Each row is a point. The points of each table are mixes of a few directions, plus a little noise. How many directions does each table use, and how many do they share? Where both have some left over, give the other angles between the two spaces (their principal angles), to ten degrees, smallest first.

First:
array([[-14,  29],
       [  2,  -4],
       [  7, -14],
       [ 26, -55],
       [-21,  44]])
Second:
array([[ 13, -27],
       [-23,  51],
       [ -2,   3],
       [-11,  24],
       [ 26, -57],
       [ -3,   4]])
Directions: first 1, second 1, shared 1

First:
array([[ -6, -32,  74],
       [ -1,  -8,  19],
       [  0,  -2,   4],
       [  3,  16, -36],
       [  2,   7, -16],
       [  6,  30, -70],
       [ -2, -11,  25]])
Second:
array([[-27, -14,  15],
       [-41, -23,  24],
       [ 49,  27, -29],
       [ 24,  14, -14],
       [-21, -11,  13],
       [ 48,  27, -28],
       [-35, -19,  20]])
Directions: first 1, second 1, shared 0; angles 50

First:
array([[ 26,  13,   5,  -2],
       [-61, -30, -12,   5],
       [-54, -25, -13,   7],
       [ 44,  29,  -8,  19],
       [ 32,  11,  16, -16],
       [-19, -25,  28, -41],
       [ 33,  27, -16,  27]])
Second:
array([[ 23,   3,  22, -26],
       [-17,  -1, -17,  19],
       [ 20,   2,  20, -24],
       [-51,  -5, -50,  57],
       [ 25,   2,  24, -29]])
Directions: first 2, second 1, shared 1

First:
array([[  7,  -7,  13,  -2,  19,   0],
       [ 22,  18, -14,  23, -30,   8],
       [-38, -42, -41,  37,  34,  19],
       [ 20,  54,  41, -38, -61,  -5],
       [  5, -10, -52,   7,   0, -34],
       [-19, -26,   3, -21,  39, -18],
       [ -9,  25,  48, -35, -21,  12],
       [ 11, -13,   1,  31,  22,  19]])
Second:
array([[ -9,  -1,   2,  -6,   0,   0],
       [  8,  45,  22,  -6, -62,  22],
       [ -6, -53, -26,   9,  73, -26],
       [-22,   6,   9, -18, -12,   5],
       [-42, -15,   5, -28,  13,  -4],
       [ -4,  10,   7,  -6, -16,   6],
       [ 75,   5, -19,  55,   4,  -3]])
Directions: first 4, second 2, shared 2

First:
array([[  6,  -1,   7,   3,   0,  -6, -15,  -8],
       [-14,  -6,  48, -23,  -2, -13,  73,  15],
       [ 20,  -4, -69,  17,   3,  15, -24,   6],
       [-20,  18,  36,   4,  -1,   2, -61, -26],
       [  4,  -6,  59, -11,  -2, -27,  18, -10],
       [-15,  -3, -27, -12,   1,  19,  66,  32],
       [ 19,   1, -54,  22,   2,  11, -58,  -9]])
Second:
array([[ 23, -44,  43,  31,  24, -24,  51, -35],
       [ 16, -30,  29,  21,  16, -16,  35, -23],
       [-28,  52, -51, -38, -29,  29, -62,  41],
       [ -8,  16, -15, -11,  -9,   9, -18,  12],
       [  6, -11,  11,   8,   6,  -6,  13,  -9],
       [-24,  45, -44, -32, -25,  25, -53,  36],
       [ 13, -24,  24,  17,  13, -13,  28, -19],
       [ 10, -19,  18,  13,  10, -10,  22, -15],
       [-20,  38, -37, -27, -21,  21, -45,  30],
       [ 13, -24,  23,  17,  13, -13,  28, -19]])
Directions: first 3, second 1, shared 0; angles 40
